Each row of a before or after table is a point. One or more steps were done to the points. Then noise was added and the rows were shuffled. The steps act on how far a point lies along the listed directions, d1 being the first. Name the steps. A step turns or swaps two directions, mirrors them in a line or flattens them onto one, adds a multiple of one to another, or multiplies one. Angles are multiples of 10 degrees, from the lower direction toward the higher: turns from -170 to 170, lines from 10 to 170 but not 90. Use the fewest steps. Two steps may share a direction if one is a turn and the other turns, adds or multiplies; they go together, in the order done. Otherwise the lowest direction goes first.

Directions:
(1): 27; -1; -46
(2): 45; -12; 27
(3): -11; -52; -5
Before, 9 rows:
0; -44; -25
-11; -10; -36
105; 21; -31
16; 16; -12
2; 32; -12
29; 49; 19
-37; 43; -59
-54; 8; 6
16; -8; -40
After (9 x 3):
-16; -4; -32
19; 54; 26
-3; 34; -5
-1; 24; -10
-4; -1; -5
-12; -38; -19
12; 34; 2
-7; -12; -31
-22; 42; -62
Steps: flatten d1 and d2 onto the line at 130 degrees

Directions:
(1): 25; -21; 10; -52
(2): -41; -30; -32; -14
Before, 12 rows:
27; 18; 51; -4
41; -8; 13; -58
-33; -17; -27; 28
0; 26; 5; -9
36; 35; 23; 26
-95; -35; -42; 33
49; -16; 12; -24
67; -5; 28; -30
18; -4; 24; -13
-29; 23; -21; 30
5; -20; -17; -40
1; -10; -10; -21
After (12 x 4):
12; 31; 45; 28
-30; -32; -25; -3
26; -10; -5; -38
23; 3; 30; 1
4; 39; 7; 48
-79; -73; -44; -40
11; -10; -4; -24
56; 23; 24; -30
59; 6; 15; 4
-5; 29; 4; -5
-37; 5; -31; 11
63; 24; 34; 16
Steps: turn d1 and d2 by -40 degrees

Directions:
(1): -23; 6; -61; -36; 5; -12
(2): 4; 31; 5; 17; 37; -55
(3): 20; 39; -15; 8; 35; 48
(4): 69; -17; -19; -10; -7; -14
Before:
-10; 42; -19; 17; 43; 28
26; 36; -15; 7; 33; 42
70; -47; -14; -32; -16; -27
60; -37; 24; 20; -13; -35
-69; -24; 47; 18; 11; 1
-52; 27; 14; 8; 2; -9
-22; 51; -5; -10; 46; 7
-106; 51; 21; 7; 29; -21
1; -54; 7; -7; -42; -11
After, 9 rows:
3; 2; -22; -1; 10; -8
-105; 13; 1; -19; -7; -38
-75; -39; 27; -3; -2; 11
38; 1; -15; -3; 4; 6
25; -21; -30; -10; -14; 37
-52; 10; 1; -6; -12; -16
-3; -15; 32; 21; -4; 12
-14; 15; -12; -28; 15; -23
57; 2; -2; -9; 22; 7
Steps: swap d1 and d2; flatten d3 and d4 onto the line at 60 degrees

Directions:
(1): -31; -20; -11; 48; -26; -23; 33; 39
(2): 28; 35; 15; -15; -19; -24; 63; -16
(3): 14; -49; -45; -3; 28; 8; 35; -29
(4): -15; -31; 55; -8; -6; 51; 26; 0
(5): 19; -15; 16; -30; 45; -24; 8; 57
(6): -1; 47; -18; 28; 38; 46; 20; 19
Before, 9 rows:
11; -4; 18; 5; -54; -27; 20; -12
4; 23; -13; 14; -8; 20; -16; -33
-3; -40; -10; 14; -13; -16; -46; -9
-2; 22; -87; 38; -4; -69; -7; 14
8; 17; 52; -25; -2; -10; -8; 3
28; -44; 52; -63; -10; -15; 32; 1
-18; -24; 5; 4; 0; -14; 22; 15
-8; -27; -46; 49; -2; -54; 2; 27
-15; -30; 45; 4; -38; -25; -1; 10
After, 9 rows:
10; 0; -34; -3; 50; -81; -4; 104
-23; -27; 17; 2; 0; -12; 9; 25
15; 4; 29; -6; -38; -52; -22; 5
-1; -52; 23; -4; -36; -39; 25; -12
-8; -86; 33; -34; -35; 26; -19; -43
12; -57; -25; 2; -19; -31; 0; -12
14; 38; -30; 14; -2; 2; -18; -28
13; -23; 12; -18; -1; 8; 24; -52
1; -22; 13; 17; 20; -71; 2; 97
Steps: turn d4 and d5 by -50 degrees; add 0.7 times d1 to d5; turn d2 and d3 by 120 degrees; multiply d6 by 1.3
